Each row is a point. A path goes straight from each point to the next, and from the last back to the first. The post is the endless flat space through its rows: a point in 2 columns, a line in 3, a plane in 4, and so on, so that a path can go around it. Count how often the path circles the post. Going back the other way cancels.
In the rows, 128 means zero.

Post (2 x 3)
[[163 130  97]
 [110 114 183]]
Path (30 x 3)
[[117  96 153]
 [126  48 208]
 [182 149 137]
 [108 177 218]
 [ 91 129 168]
 [108  84  88]
 [143  52 108]
 [192 118 113]
 [136 146 205]
 [141 167 106]
 [ 41 116 200]
 [139  73  82]
 [ 67  93 159]
 [116 137 130]
 [164 153  91]
 [ 60 106 219]
 [108  91 117]
 [156  97 134]
 [203 107  55]
 [166  93  89]
 [160  97 151]
 [146 141 177]
 [ 88 184 202]
 [107 124 138]
 [139  83  78]
 [152  83 125]
 [199 120 105]
 [156 146 153]
 [111 144 154]
 [122 125 118]]
Times around: 4

Post (3 x 4)
[[108 149 166 114]
 [154 136 143 126]
 [181 128  64 163]]
Path (21 x 4)
[[161 116 136 119]
 [143 122 150 144]
 [158 158 187 119]
 [184 167 164 124]
 [141 159 181 173]
 [168  96 148 143]
 [118 134 107 129]
 [208 144  54 137]
 [ 66 186 206 111]
 [131 121  95 172]
 [156 117 130 127]
 [188 125 117  85]
 [249 128 113 136]
 [238 128 133 197]
 [108  85 137 154]
 [149  92  89 113]
 [159  99  88 115]
 [ 86 128 163 134]
 [173 125 154 170]
 [123 185  94 143]
 [176 136  74 110]]
Times around: 1

Post (5 x 6)
[[188  88 137 141  96  75]
 [138 145 134 129 117 110]
 [125  47 184 137 169  65]
 [108 135 138 114 113 151]
 [166 135 114 130 127 150]]
Path (33 x 6)
[[161  77 169 146 185 149]
 [166  95 168 112  71  48]
 [129  95 140  87 124  92]
 [124  71 103 118 116  97]
 [134 143 112 174 109  89]
 [131 138  74 116 113 192]
 [173 107  74  86  86 151]
 [168 123 122  87 118 186]
 [212 114 161 124  89 123]
 [104  33 190 128 103 117]
 [151 117  93 162 140 162]
 [153 130 103 139 146 114]
 [142 133 139 122 108  43]
 [145 140 157 118 127  56]
 [146 212 110 109  40 183]
 [133   8 201 170 117 115]
 [175   8 127 173 192 136]
 [ 93  90 114 117 192 124]
 [116  74 154  87  62 124]
 [154  85 170 108  67  91]
 [169 104 150 144  68 100]
 [133  61 202 182 164 106]
 [181 102 185 135 160 117]
 [159 112 146 116 179 121]
 [212  29 123 129 199 103]
 [113  72 131 123 111 138]
 [138  95 152 168  74  72]
 [188 182  92 132  92 206]
 [164 154 160 126 159  82]
 [156 128 125  78  90 106]
 [176 113  97 125 182  90]
 [142 152  89 152 218 173]
 [108 134 180 174  31  39]]
Times around: 0

Post (8 x 9)
[[ 98 176  79 121 115 157 109 144 110]
 [150 123 128 124 116 119 200 148 133]
 [162  92 134 177 152 115  98  99 141]
 [127 120 144 132 137 113 130 156 155]
 [116 136 147 176 146 112 136 169  67]
 [ 94 145 186 105 134 174 157   9 146]
 [101 199 133 159  86 117 108 113 115]
 [113  89 148 131 104 140 161 120 123]]
Path (25 x 9)
[[118 140 161 154 147 112 117  88 110]
 [138 206 145  98 130 140 153  71  79]
 [ 75 152 186  93 102 136 189 205 159]
 [101 142 208 166 122 118 143 151 168]
 [ 97 172 110 174  59 110 147  95 134]
 [ 68 108 132 102 104 105 140 174  88]
 [113 109 185  69 133 141 137  95 167]
 [142 140 105 191  64 160  99  48  90]
 [150 118 109 101 123 162 215 154 185]
 [ 68 125 130 167  55 148 151 105 124]
 [134  98 146 127 131 131 207 108 136]
 [ 86 170 139 132 121 110 133 127  70]
 [136 167 136  99  93 145 119  43 101]
 [153 169 114 153 119 169 127 134 136]
 [  7 137 202 144  66 165 207 127  60]
 [104 155 150 173  99  81 172 144  77]
 [106 134 164 135  95 131 158  78  59]
 [115 131 129 134 185 155  62 126 127]
 [137 216 152  88 129 159 211 122 184]
 [115 166 112 166 116 146 181 119  71]
 [135 102  98 144  98  95 170 183 109]
 [163 112 113 126  90 131 181  74  96]
 [154 176  93  99 165 165 158 170 139]
 [105 106 112 142 141 193 132 135 137]
 [141 206 107 163 133 106 172 139 103]]
Times around: 5

Post (10 x 11)
[[ 89 167 151 151  96 165 118  68 115 101 170]
 [131 166  86 156 101 139 128  97 143  88 163]
 [100 115 185 127 153 148 162 138 146 122 115]
 [135 144 145 125 121 124 126 196 134 171 109]
 [158 145 145  85 105 132 116 140 120  97 128]
 [114 112 157  57 165 112 120 176 163 167 137]
 [134 170 135  84 144 146 134 159 116 152 133]
 [116 150  99 147  89 141 170  51 126 129 128]
 [140 145 171 118 173 106 133 148 131 147 121]
 [126 125  87 143 125 152 111 134  90 155 108]]
Path (25 x 11)
[[128 149 109  96 139 155 112 165 152 141 132]
 [ 88 143  95  68 117 175 118  86  95 127 122]
 [119 140 156  94 125 107 121 148 157 102 172]
 [123 152 165 105 135 153 170 130 148 114 162]
 [176 182 126  39  76 142 119 103 129 168 162]
 [ 82 136 174 158 145 112 101  94 161 172 181]
 [ 97 136 118 152 147 115 124  89 142 171 200]
 [155 150 111 142 145 153 154 151 141 173 170]
 [118 107  61 121 140 137 207 112 171 199  88]
 [ 30 135 192 140 107 142 141  57 168 168 149]
 [ 93 136 132 141 125 124 116 143 119 141 111]
 [ 88  47 121 165 143 140 101 146 127 141 128]
 [138 123 234 108 107 170  90 134 120  91 161]
 [152  90 126 171 116 145 119 108 110 180 116]
 [147 142 133 107 111  98 106 162 181 129 171]
 [175 114 131 106 164 143  54 151  32 157  84]
 [148  99  90 141 137 113 111 178 127 145  61]
 [117 116 167   7 103 104 146 166 171  66 133]
 [167 141 176 112 165 116 127 185 138  36 161]
 [115 122 166 163 108 176 161 157 102 213  97]
 [ 66 116 127 119 110 133  97 107 191 180 132]
 [139 144 117  29 199 135  63 149 100  86 114]
 [154 172 215 154 122  76 131 164 143  44 130]
 [133  94 124 109 144 148  95  89  66 112 134]
 [123 168 173  90 142 182 101 160 127 143 181]]
Times around: 4

Post (11 x 12)
[[160 106 132 124 136 155 127 122 151 132 139  81]
 [146  90 177 173 208  94 144  95 144 106 101 147]
 [154 161 117 140 106 106 125 102 126 164  91 112]
 [130  71 144  83 104 123 147 180 149 141 147 118]
 [127 133 140 124  79 123 138 123 173 115 105 116]
 [131 136 138 141 137 106 142 155 162 135 137 153]
 [123 156 168 139 151 136 141 121 171 125 109 122]
 [116 172  92 118 163 142  94 127 106 150 143 188]
 [136 169 119 119 129 130 146 158 131 122 128 129]
 [172 135 168 171 149 165 128 137 135 140 112 146]
 [ 64 117 112 115 135 175 162 141 144 151 129 113]]
Path (23 x 12)
[[139 125 141 175 125 150 175 166 113 146 146 110]
 [132 126 138 166 176 153 150 156 122 118 127 123]
 [ 98 114 106 116 152  69 155  99 198  75 102  84]
 [162  89 141 138 134 131  79  92 148  92 125 139]
 [122 140 161 135 134 123 139  88 138 201 102  92]
 [118 146 145 153 120 101 188 144 172 163 117 165]
 [161 177  87 134 142 180 114 106 139 109 108 120]
 [143  97 131 126 136  96 132 151 175 109 142 131]
 [138  93 101 131 165  97 130 129 124 155 141 201]
 [ 87 161 107 121 154 132 140 124 171 105 165 175]
 [129 120 101  85 172  85 126  78 140 110 126 137]
 [197 137 190 145 140 115 154 200 171 178 100 127]
 [136 135 106 124 112 134  77 138 159 125 146 115]
 [ 93 153 144 139 182 139 152 127 130 130 126 141]
 [ 39 101 144 135 142 125 139  66 181 185 131 147]
 [100 155 149 124 129  88 122 106 181 130 110 100]
 [136 136 107 172 162 168 124 153 121 137 131 177]
 [102 162 108  96 112 100 144 119 174 135 116 101]
 [147 127 145 101 125 175 148 131  93 149 117  94]
 [160 139 136 142 180  83 101  74 104 125 111 119]
 [121 129 148 105 171 171 132 148  91 151 100 107]
 [ 89 160 123 136 124  71 146  83 249  88 103 143]
 [ 99 126 145  84 159 117 171 142 172 115 148 130]]
Times around: 1

Post (13 x 14)
[[107 201 108  77 109 135 108 162 151  71  76 132 132 111]
 [149 124 148 132 129 179 106  72 132 140 135  92 152 125]
 [156  88 123 197  93 158  73 109 116 127  93 148 157 163]
 [166 128 164 155 158  80  32 139 154  94  73 119 125 134]
 [105 108 104 111  68 142  82 149 132 108  97 110 139 122]
 [110 135  99 141 160 158  86  81 106 130 169 101 153 103]
 [112 131 123 158 157 107 108 164  87 157  90 131 119 152]
 [152 134 138 144 141  89  93 127 121 154 113 156 145 154]
 [ 78 173 116 170  56 155 111 131 129 132 123 107 143 129]
 [114 133 138 133 130 111 159  87 126 104 131  98 147 106]
 [159 174 109 159 150 101 151  76 188 126 104  84 136 139]
 [120 104 126 148 129 167 168 146 119 144 174  94 128 117]
 [ 90  81 149 113 128 127 182 143 104 154 149 131  96 170]]
Path (23 x 14)
[[ 67 163 115 124 155  91 148 139  78 130 143 180 154 108]
 [187 151 178 164 219 113   7 147 114 158  95 112 157 143]
 [ 97 154 128 142 133 118  22 159  84 138 144 169 123 174]
 [ 95 154 115 137  71 188 186 126 120  88 182 101 156  50]
 [155 100 104 178 245 168 135 151 125 142 139 140 128 115]
 [ 72 101  83 166  72 124  79  75 116  59 115 108 184  92]
 [ 80 121  87 151  59 128 114 152 147 103  77  93 131 115]
 [133  46 158 112 115 111 124 117 130  82 142  88 103 103]
 [134 198 139 184 157 122  51  63  58 154 113 127 179 122]
 [125 101  70 148  76 176  70 178 119  72  89 155 154  89]
 [107 126 129 191  72 154  98 149 176 122  63 118 119 181]
 [ 94 110 142 141  59  93 139 160 147  71  98 100 138 137]
 [174 123 161 179 134 129 124 108 103 165 127 126 156 148]
 [ 99 123 156 148  79 120 112 101 107 131  85 158 116 145]
 [ 83 159 173 145 123 116 167  84 119 112 106 169 132 150]
 [125 147 111 176 122 156  88 213 158 142  91  97 105 170]
 [ 95 137 117 170 127 147  83  62  72 105 103 101 178 119]
 [103 188 154 108 138  74 119  92 157 126  95 116 132 132]
 [109 138  94 151 108  46 192 106 136 142 125 141 144 134]
 [139 129 121 111 130  63  52  66  86 129 113 118 150 139]
 [ 74 122 121  29 127 107 138 105  95 164 132  54 136 123]
 [127 174 204 185 148  75 114 142 108 110  79 138 176  99]
 [151 143 163 185 125 127 100 118 124 208 108 148 143 135]]
Times around: 1

Post (17 x 18)
[[107  70 144  83 176 155 156 136  85 149 128 103 113 108  85 168 115 158]
 [115 163 103 119  94 162 144  92  86 115 164 114 137 155 157 133 122 155]
 [156 140 109  74 100 114 121 150 113 103 119 169 175 108 117 115 118  97]
 [ 79 124 152 137 173 135 112 143 166 176 118 140 151 108 113 141 131  72]
 [119 155 108  88 107 121 122 101 131  86 165 114 101 116 211 139 155 157]
 [136 105 102 137 128 145 159 134 101 118 132 133 165 108 146 186 101 145]
 [129 111 116  97 127 104 187 166 147 130  88 211 152 113 139 106  81 105]
 [144 149 124 120 116 117  91 106  84 114 131 119 122 162 177 104 123 151]
 [103 105  81 121 168 148 134 156 162 185 108 102 137 120 112 160 114  72]
 [104 118 138 150 133 112 156 148 169 155 113 113 146 123 100 157 136 107]
 [103  77 155 111 137 168 120 111 166 149 106 139 144 130  88 156 137 142]
 [122 128  81 105 134 117 135 189 118  93  91 203 172 134 114 159 124 147]
 [148 153  65 101 143 136 110  65 120 129 162 136 147 133 136 153 137 195]
 [102 148 125 139 125 154 132 138 159 145  93  85 164  84 102 162 119 128]
 [133 159 111 157 120 118 130 157 165 115 131 171 115  88 107 132  94  70]
 [164 145 116 106 139 148 136 135 109 110 163 111 122 121 192  98 165 197]
 [115 138 123 152  96 128 118 103  82 119 142 143  89 112 165 100 167 138]]
Path (22 x 18)
[[129 158  55  57 176 133  77 138 196 143 123 101 185 131 107 199 140 120]
 [130 159 158 135  85 132 165  90 147 170 158 116 122 131 132 132  58  64]
 [117  88 111 100 140 112 149 127 209 188 100 185 188 104  88 117 122 131]
 [100 136  35 174 109 176 145 109  99  99 120 162 216 145  75 199 126 167]
 [164  70  95  50 178 140 138 122 154 152 106 197 136 124 195  85 122 142]
 [ 71  71 215 151 131 125 136 126 242 155 109 157  95 134 123 109 132   7]
 [ 96 117 152 132 127 132 150 119 157 132  90 120 136  90 165 150 147 131]
 [163 125  79  95 138 129 158 190 113 137 140 138 122 137 141 132  86  99]
 [140  72 129 107 154 122 171 145 130 131 158 124 108 133 141 144 118 201]
 [100 151  87 146 107 191 116 119 162 119 143  57 167  97 177 157 152 112]
 [131 162  79 124 106 129 185 140 129 116 130 124 166 120 160 133 100 152]
 [106 134 111 145 178 150 174 194 175 123 123  68 108  96 233 147 148 158]
 [ 82 163 127 107 149 124  76 113 180 129 105 154  94 112 165 126 136  98]
 [153 134  87  78  91 145 121 128 145  97  84 125 218 165 143 163 123 122]
 [171 156 106  43 153 147 125 161 166  73 175  43  97  60 205 171 199 220]
 [105  84 163 101 194 155 163 149 154 177 138 115 153  61 142 141 142 215]
 [104 121  95 148 123 136 115  94 152 124  90 138 201 114 122 166 178 238]
 [127 134 159  83 134 133  94 115 141  60 157 135  85  90 161 126 177 151]
 [177 132  95  95 161 131 158 182  96 167  67 106 108 130 160  84 128 179]
 [120 203  86 131 171 121  63 109 181 151 125 117 178 148 152 141 153 115]
 [113 113 148 132 101 146 166 176 170 161  83 212 100 136 130  86  88  78]
 [ 85 118 169 103  58  72 118 105 136  95 144 165  97 160 182 122 174 147]]
Times around: 3
